Rows are points. Any point is a mix of the corners, with weights that add up to 1. It lies inside the corners' shape when no weight is negative. Is each point inside? If not, which corners have a negative weight?
In the rows, 128 means zero.

Corners:
(1): [132 164]
(2): [151 125]
(3): [48 81]
Points:
[ 92 101] -> inside
[ 87 132] -> outside (2)
[113 103] -> outside (1)
[118 164] -> outside (2)
[123 142] -> inside
[175 158] -> outside (3)
[144 125] -> inside

Corners:
(1): [136  63 171  77]
(2): [136  62 128  98]
(3): [176 181 113 180]
(4): [114 120 104 104]
(5): [149 124 139 166]
Points:
[128 106  93 110] -> outside (1, 5)
[139  42 165 108] -> outside (3, 4)
[135 157 100 150] -> outside (1, 2)
[154 117 141 156] -> outside (4)
[165 139 134 168] -> outside (4)
[134 111 124 127] -> inside

Corners:
(1): [118 150 157 126 118 132  86  66 179]
(2): [ 90  44  99 152  98  97 125 138 134]
(3): [ 75 175 136 104 132 152 124  92 114]
(4): [ 90  77  99 197  95 109 138 111  96]
(5): [110 190 157 146 116 125 103 136 181]
(6): [127 141 139  91  64 125  94  90  79]
(7): [174 121  54 169 139  89 224 188  65]
(8): [ 84 122  47 174 155  65 118 155 103]
(9): [134 152 128 115 168 172  93 126 123]
(10): [100 124 219 128 121 104  52  60 110]
Points:
[121 122 138 131 112 131 117  94 111] -> outside (5, 8)
[113 141 143 123 120 119 102 106 110] -> outside (4)
[107 124 102 153 134 108 123 127 107] -> inside
[115 129 116 149 141 121 132 133 123] -> outside (6)
[112 135 130 154 114 118 116 103 115] -> outside (2)
[101 122 135 145 111 119 110  97 115] -> inside
[ 69 124 142 134 108 128 100  73 114] -> outside (5, 7, 9)

Corners:
(1): [121 147 155 162 127 142 125 135 149 134 103 115 142 171]
(2): [106  88 149 128 108 108 124 105 119 110 145 113 143  93]
(3): [ 95  91 116 174 135 133 138 167 119 117 249 135 134  95]
(4): [119 110 108 142 132 136 114  94 152 128 106 145  83 167]
(5): [113  88 157 128 112 101 124  94 144 121 203 165 139 111]
(6): [138 168 157 137 154 124 125 119 147  90 146 109 157 149]
(7): [ 93  96 133 128  86 130  23  98 158 146 128 145 137 158]
(8): [118 116  83 130  94 191  99 120 155 149 102 118  90 156]
(9): [132 109 120 153 136 155 141 159 156  84 132 108 119 164]
(10): [117  91  68 123 138 147 138 108 148 126 116 172 141 164]
(11): [133 120 156 127 156 175 108 136  93 127 135 106 144 129]
(12): [154  97 103 122 114 170 123 161  73 140 145 103 128 119]
(13): [ 98 109 119 104 120 116 125 127 171 135 129 138  65 136]
(14): [112 120 158 147  91 138 110 158 120  78 128 147 133 101]
(15): [101 132 160 117 126 124 131 117 119 104 162 115 130 157]
Points:
[114 127 124 142 131 132 138 122 165 107 131 142 109 158] -> outside (2, 7, 11, 12)
[112 112 113 125 115 149 114 125 150 132 127 128  99 143] -> inside
[116 106 126 137 117 141 117 124 138 125 136 133 121 142] -> outside (6)
[124 109 128 135 117 145 121 142 125 112 138 124 123 131] -> inside
[120 118 132 140 128 141 122 126 138 119 129 126 127 149] -> inside
[112 114 136 137 126 118 123 112 149 112 144 141 135 142] -> outside (8, 11, 12)

Corners:
(1): [ 95 108 112  85 121 128 147 163 153  71 129 151 127 113  86 144 104 141
 110  70]
(2): [143 104 136 117  91 126 198 154  78 156 163 126 160 162 142 117 152 116
 178 130]
(3): [153  67  72 151 156  77 103  47  75 108 142 100 188 127  77  81  99  93
 163 103]
(4): [150 171 162 182  93 170 112 144 146 149 172 130  79 139 133 118  95 109
 107 145]
(5): [109 160 135 168 128 123 116 123 145 127 100  66 139 115 132  61 119 129
 153 126]
(6): [152 149  71 171 143 176 169 160 121 110 104 121 197 147 118 136  67 122
 115 152]
(7): [ 74 132 129 138 166 104 204 163 136 127 185 113 167  99  74 154 151 114
 120  99]
(8): [203  58  94  97 115 119 107 101  77  80 157 138 165 146  61  95  81 183
 160 164]
(9): [ 93 131 181 131 138 173  93  99  96 121  87  81 110 153 103 161  80 186
 132 105]
(10): [194 140 106 127  88  91 110 150  85 146 165 170 148 133 126 159 160 133
 140 145]
(11): [165 145 148 173  71 147 131 133 157 143 120 174  93 110 132 169 142  96
 187 137]
(12): [101  92  57 117 110 151 135 113  98 118 104  48 151 180  94  66 171 161
  98  91]
(13): [180 158  75 175  77 130 211 119 150  65 183 126 112 136 162 154  78 126
 186 189]
(14): [176 124 106  90  99  78 127 169 139 153 148 123  75 181  98 162 157 113
 101 164]
(15): [141  86  46 104 173  84 171 163  58 140 184 180 133  96  63 151  92 192
 103 107]
(16): [ 88 192 136  85 164 152 120  86 108 101 122 119 102 143  89 100 130 128
  93  98]
(17): [ 80  92 166 134 211 141 191 140  80  99 102  72 160 129 176  99 146 113
  58 132]
(18): [187 134 104 136 206 172  80  97  57 126 131  71 153 140  76 128 109 134
 167  81]
(19): [157 169 176 116 187 110 165  65 164 149 142  80  82 157 174 131 167 160
 162  82]
(20): [ 73  93 116  85 159 135  98  73 108 112 156  87 129  70 144 126 154 145
 159 111]
(21): [ 91 123 150 170 208 101  90 152 164  82 100 171  87 151 175 140 122 127
 112 142]
Points:
[151 108 150 150 102 134 125 142 128 132 105 124 127 156 139 118 128 124
 129 135] -> outside (7, 13, 15, 16, 18, 20)
[171 119  96 134 123 126 121 112 120 121 143 118 122 121 128 126 126 127
 143 137] -> outside (2, 7, 9, 16, 21)
[122 113 124 136 155 130 155 124 104 108 129 103 143 132 132 117 125 125
 117 126] -> inside
[123 140 126 147 146 149 137 115 133 109 142 124 130 116 120 130  93 131
 153 120] -> outside (10, 12, 14, 17)
[123 151 146 129 155 142 133 112 124 114 153 116 113  98 109 141 111 148
 138 106] -> outside (2, 3, 6, 12, 14, 21)
[197  94  48  99 128 127 148  76  45 126 173  81 171 156 110  84 123 132
 127 137] -> outside (1, 5, 7, 9, 11, 21)
[123 122 126 125 153 124 136 130 109 130 141 114 138 130 104 127 132 134
 125 108] -> outside (13)
[125 105 113 129 114 107 149 135 128 112 147 127 122 129 121 129 129 140
 137 125] -> outside (6, 16, 18)

Corners:
(1): [179  86 135 142  79 182 105 120 125 126 124 133 102  90 180  72 140 167
 112 162]
(2): [ 93 142 175 125 147 126 120 153  89 118 181 121 146 153 134 151 110 109
 158  70]
(3): [164  78 175 120  74 109 126  82 127 123 131  99 113  93 150  88 121  87
  70 141]
(4): [ 96 154 145 110 125 150 143 143 176 113 249 130  85 168 130 155 107  86
 158  91]
(5): [121 189 170 152 160 111 161 158 185 114 190 184 136 116 127 124 105 130
 131  67]
(6): [ 88 179 181 132 105 110 140 127 139 100 164 144  98 151 105 149 132 130
 176 119]
(7): [ 37 139 165 137 150 158 152 159 125  99 189 167  85 117 116 161 120  97
 164  84]
(8): [148 122  93 133  89  67 110 130 116 190  91 105 110 139 119 180  68 147
 141 204]
(9): [117 152  91 108 128 115 151 123 128 172  99  41 106 102  89 129 103 155
 155 166]
(10): [145 153 114  72 182 117 128 135 143 158  79 127 144 122 115 140 131 129
 117 174]
(11): [ 58 137 181 159 161 152 142 158 129  74 151 135 108 204 105 117 101 102
 148  70]
(12): [ 90 165 184 157 132 181 112 137 126 100 204 155 147 129 111 148  83  76
 142 112]
(13): [142 143 151 135 157  86 164 103 141 144  78  72 115 115 172 119  94 131
 165 200]
(14): [119 146 133  74 145  62 142 134 110 146 112  89 106 113 105 103  78 140
 163 192]
(15): [192  80 150 119 118 130 130  61  79 156 109 120 105 116 131  69 112 104
 145 141]
(16): [236  67 160  89  47 127 185 103  99 134 107 132 152  95 126  99  96 118
 103 143]
(17): [208  59 118 127  92 131 125  70  85  77 146 142 114 112 131 107 127 159
  86 140]
(18): [ 63 170 172  98 128 105 171 106 165 128 133 166 153 121 149 110  70 156
 153  82]
(19): [133 117 204 117 154 132 104 117 171 136 171 108 124 112  89 145  99 137
 158 106]
(20): [172  79  80 156  93 136 102 123 139  88 147 140 138 102 170  89 151  98
 155 145]
(21): [ 88 130 162 139 176 141 140 139 151 148 189 152 166 147  97 129 138 140
 141 145]
Points:
[ 94 164 177 103 179 135 174 134 154 124 159 144 131 150 103 138 113 129
 151  83] -> outside (1, 3, 8, 12, 14, 20)
[122 124 151 120 129 126 141 122 126 128 144 125 127 131 117 129 108 118
 140 133] -> outside (1, 5)
[111 139 149 132 139 121 127 127 134 124 137 118 123 118 122 129 111 133
 140 136] -> outside (4, 15, 16)
[ 82 163 157 120 154 108 150 125 135 131 147 128 126 140 121 137  96 120
 151 125] -> outside (1, 16, 19, 20)
[130 122 146 129 121 143 129 138 135 119 166 137 124 130 119 126 120 122
 131 124] -> outside (13, 15, 18)
[142 126 145 125 122 127 131 120 132 126 147 130 124 114 132 120 114 125
 139 135] -> outside (11)

Corners:
(1): [146 185 197 151 127 136 120  69 123 137 135 133 166  90 172 108 166  54
  96 116]
(2): [111 154 159  95 163  76 131 144 158  70 173 134 125 141 145 152  93  88
 121 161]
(3): [ 80 180 161 112 157 114  62 181 103 134 150 167  85 181 154 140  93 139
 164 160]
(4): [153 181  95  83 139 159 151  97  86 124 184 137 143 117 120 103 144 121
 107 168]
(5): [131  74  95 174 161 116 147 146 125 134 134 124  92 175 145 183  90 165
 139 115]
(6): [ 82 120 126 174 150 107 153 177 106 151 126 129  61 209  71 182 108 153
 109 118]
(7): [ 96 149 111 122 205 132 130 161 101 109 164 156  65 143 106 187 119 179
 155 120]
(8): [ 94  55 185 144 134  62 100 130 140 137 124 150 152 169 105 185  91 103
  92  88]
(9): [120  82 116 109 172 115 149 100 136  60 105 131 129 105  78  84  92 149
 111 121]
(10): [ 96 178 182 145 110 103  85  93  97 129 149 172  82 140 103 126 112  69
 140 171]
(11): [160  87  86 106  96  81 138 144 105  97  76 169 108  93 169  90 119 122
 130  85]
(12): [190  52  90 118 114 121 100 208  52 114  67  92  74 134  69  87 152 126
 147 125]
(13): [140 177 126 145  99 148 144 112 104 130  79  82  90 223  49 166 121 148
 112 182]
(14): [113 105 141 173 102 145 118 111 114 121 111 108 155 171 125 142 151 121
 139 136]
(15): [164 129 151 139 104 141 121 136 122  96 158 146 121 173 136 121  85 133
 145 119]
(16): [178 166 126 124 128  84 128 169 129  98 106 163 121 118 146 131 120 152
 115 162]
(17): [123 167 108 117 128 167 115 180 141 166  75 153 115 160  81 174 117 131
 159 147]
(18): [181 186  81  88 108 151 156 156  93  75 130  79 165  77  90  76  83 139
 108 141]
(19): [ 86 174 201 131 151  70 136  49 199 125 202 148 165  95 150 145 113  87
  86 105]
(20): [ 87  67 136 156  82 149 132  76 132 167  91 161  74 146  97 177 141 114
  82 140]
(21): [107 128 127 178 188 111  83 165 163 130 154 132  87 187 149 177 125 104
  97 115]
Points:
[127 138 131 129 162 121 106 158 114 120 143 138 109 140 117 127 109 131
 130 129] -> outside (2, 11, 13, 14, 20)
[126 116 107 128 146 114 143 142 132 122 118 130 102 150  96 160 113 143
 107 128] -> outside (1, 3, 10, 14, 15)
[116 165 153 128 156 111 124 128 143 113 160 148 141 134 135 147 104 117
 121 137] -> outside (11, 12, 13, 20)
[120 123 136 148 133 119 120 145 119 135 116 123 102 150  98 167 130 118
 120 134] -> outside (3, 4, 9, 11, 15)

Corners:
(1): [109 138 125 102  93 102 116 127 156  99 136 150  98  88  69 130  50  36
 178 111]
(2): [153 100 161 161 146 168 179 109 109  96 134 137 135 165 213 129 119 222
 105 165]
(3): [ 98 158 115 104 116 123 139 108  97 131 116 132 155 131 166 153 113 144
 168 120]
(4): [150 145 100 101 128 198  85 142 139 127 150  88  75  52 185 100 102 107
 162 101]
(5): [147 192 164 112  87 145 100 101 128 151 149 148  93  52 103 111 190  93
 113 123]
(6): [103  79 150  88 112 103  78 155 160 102 116  77  13 152 157  73 133  63
 186 158]
(7): [127 181 158 144 105 204 154 111  84 172 154  76  67 132 145 162  86 162
 127 206]
(8): [155 126  91 131  70  73 128  93 169 172 151  94 185 103  73 139 114 104
 109 124]
(9): [175  33 118 101  58 116 194  73 184 114 144 137 195  62 121 155 175  92
  71 124]
(10): [113  72  97 154 197 102 139  78 145 104 151 135 135 164 122 151  64 116
 155 128]
(11): [121 190 163  86 102 154  90 101  87 174 105  70  94 114  86 146 142 200
  78 183]
(12): [162 143 129 135 126 112 134 127 105 146  79 105 170 123 174 159 129 127
  84 142]
(13): [132 161 160 115 102 100 115  68 126 126 112  60 108  89  98 130 135 136
 146 164]
(14): [108 132 127 103 110  96 124 148 141 147 118 123 145 112 108 151 141 149
 123 179]
(15): [139 105 128  85 201 110 130 163  65 162  56 155 124 200 141 163 130 209
 125 150]
(16): [128  92 100 115 138  41 135  95 121 107 165  98 121 124 108 120 111  94
 129 137]
(17): [103 106 136 124 102 110 109 101 116 140 158 135 150 174 131 130  50 143
 175 203]
(18): [157 106  91 207 129 220 108 120 106 137 133  95  80 121 139 191 101 114
 145 176]
(19): [104 151 171 176 118 164 107 111 103 200  81 133 101  73 162 144 146 208
 155 172]
(20): [ 98 129 185 151  74 131 149  89 131 166 137  97 148 101  74  98 105 122
 141 140]
(21): [165 142  46 147 111 212 118 155 141 186 105 132 115  47 141 133 134  84
 118 161]
Points:
[130 118 129 128 118 132 121 118 127 141 131 117 115 121 129 132 109 127
 135 156] -> outside (3, 13)
[147 102 122 135 123 120 128 113 139 136 114 127 120 110 111 135 129  99
 108 131] -> outside (3, 4, 7, 13, 14, 17)
[127 132 139 124 117 137 129 117 116 152 119 110 121 120 122 135 118 142
 128 154] -> inside
[127 113 126 123 114 122 122 112 125 137 133 118 124 130 129 136 105 125
 143 159] -> inside
[130  55 139 114 133 104 151 118 139  84 137 111 114 163 148 130  89 106
 149 153] -> outside (3, 5, 8, 11, 19, 21)
[133 137 130 135 115 144 114 134 123 154 127  99 105 107 144 126 120 131
 139 163] -> outside (1, 3, 9, 10, 11)
[135 114 118 118 117 116 125 115 136 128 128 114 127 117 124 132 117 111
 133 143] -> outside (7, 19)

Corners:
(1): [202 130 158 147 173 141 155 182 113  83 136 170  90 138 141 136 146 110
 106 122]
(2): [177 176 106  82 173 102 139 152 124 164 104 151  97 217 122 150 143  92
 102 112]
(3): [ 80 166  86 194 146 121  96  88  90 119 191 140 155  48  91 180 170 177
  78 108]
(4): [ 68  98  82 165 118 198 110 101 115 136 209  91 155 126 128 162 181 157
  88 115]
(5): [106 171  99 180 173 118 124 152  79  95  89 172  73 145 184 163 177 146
 137 131]
(6): [170  98 149 124 194 116 146 178 139 163 122 166  74 194 163 150 109 151
 158 108]
(7): [ 52 111 130 124 107 125  92 135  95 107 169 134 136  99 114 161 148 132
  62  55]
(8): [124 144 138  97 171  87 105 178 159  73 123 153  97 197 162 160  99 122
  94 138]
(9): [100  73 113 125 109 134 130 101  45 116 149 157 107 103 149 154 132 145
  96 151]
(10): [165  87 175  97 125  94 130  91 114 201 107  74 188 165 150 122  97 101
 144 164]
(11): [116 150 162 125 164 115  96 165 127 135 156 142 138 187 146 113 149  72
 199 147]
(12): [119 106 157 125 101  84 192 139 132 120  96 139 189 165 147 103 117  99
 126 107]
(13): [131 139 179  69 136 157 163 109 143 141  82  84 207 182 155 133  65  79
 189 111]
(14): [ 70 102 109 163 100 158  88  85 144 112 170 113 152 105  86 127 204 148
  91  98]
(15): [ 93 117  89 195 195 139  65 106 138 117 160  82 174  87 115 109 119 165
 103 100]
(16): [104  72 139  60  97 129 153 123 164 164  48  55 161 128 124 165 102  47
 132 148]
(17): [160 160 155  72 183 146 139 219  87 112 107 141 117 156 150 116 123 138
 147 133]
(18): [190 157 118 125 145 138 126 142 137 143 126 141  85 146 194 131 111 134
 137 138]
(19): [139 111 107 177  92 133 107 116  97 103 171 101 112  93 130 206 118 142
 152  92]
(20): [ 78  98 115 191  84 155  62 129 111 158 124 157 160  72  62 156 146 178
  99  92]
(21): [143 139 195 102 150 105 138 134 144 134  84  93 103 144 111 127  77  74
 125 197]
Points:
[127 123 134 125 139 124 128 139 116 131 124 129 132 139 137 149 124 120
 124 122] -> outside (14)
[122 115 129 141 133 132 117 131 119 134 127 129 133 126 123 148 127 138
 112 116] -> outside (11)
[135 113 134 131 131 134 130 127 116 137 119 113 128 132 136 147 120 123
 128 124] -> outside (3, 8, 11)
[124 123 134 123 141 134 122 132 117 129 128 122 127 136 134 147 128 119
 125 130] -> outside (12)
[114 127 127 134 145 126 126 133 124 119 138 130 128 144 140 147 133 120
 123 114] -> outside (10, 17, 20)

Corners:
(1): [128 150 157 117 141 138 149  99 124 111  99 144 101 153 164 122 129 124
 109  86]
(2): [116 129 133 126 138 125 128 170  82 152 128 102 137 110 105 130 143 119
 112  94]
(3): [144 127 144 120 156 123 121 130 135 164 141 143 115 113 104 132 145 134
 132 142]
(4): [143 129 148 138 129 126 148 134 140 112 137 151 117 129 105 116 116 125
 138 147]
(5): [117 127 100 161 161 139 136 142 114 121 140 127 114 124  93 133 112 131
 137 143]
(6): [131 154 150 118 121  94 152 111 136 110 105 135 124 158 163 120 117 113
 117 145]
(7): [136 121 141 120 148 107 150 117 106 126 103 145 124 128 135 157 131 110
 153 132]
(8): [138 139 108 119 143 139  42 131 146 123 153 131 122 150  91 143 118 145
 126 129]
(9): [137 132 144 145 155 121 140 107 149 114 117 147 116 162 136 150 142 143
 136 130]
(10): [ 93 141 146 120 150 140 139 112 139 135 141 123 126 125 110 137 135 120
 135 133]
(11): [158 125  83 146 134 149 120 249 117 125 136 144 172  95  82 152 107 131
 134 155]
(12): [100 148 138 104 104 120 138 123 146 117 130 158 120 136 196 137 122 126
 184 155]
(13): [144 103 123 141 133 136 126 135  92 146 137 143 130 129  87 140 143 115
 126 129]
(14): [134 104 124 130 138 158 145 167  99 110 107  86 137 116 105 121 130 118
 126 148]
(15): [137 126 134 122 132 136 140 104 149 117 146 117  98 125 121 142 118 137
 129 125]
(16): [134  89 115 139 148 143 141 125 132 126 127  83 130 107 102 122 108 139
 108 151]
(17): [146 127 139 201 115 156 138 151 148 103 136 128 119 120  91 130 111 124
 116 143]
(18): [121 148 163 110 148 120 145 128 100 100 128 119 149 143 212 111 137 120
 133 135]
(19): [121 134 135 134 138 139 138 112 131 161 117 106 117 133 110 143 108 120
 129 115]
(20): [124 140 145 135 163 119 130 157 114 141 136 150 117 130 111 148 103 135
 134 147]
(21): [133 138 144 141 140 129 133 121 138 125 123 126 133 123 111 144 121 145
 128 145]
Points:
[145 114 128 149 143 130 151 132 130 111 131 125 131 124 105 129 127 125
 126 157] -> outside (1, 2, 8, 12, 19, 20)
[134 125 132 136 144 134 133 137 118 130 127 124 126 127 109 134 125 126
 123 130] -> outside (12)
[128 136 141 129 138 129 133 140 128 124 124 128 131 129 128 132 124 126
 129 136] -> outside (5, 13, 15)
[139 125 134 140 143 132 132 137 121 127 127 124 126 128 111 133 124 128
 122 133] -> outside (10, 12)
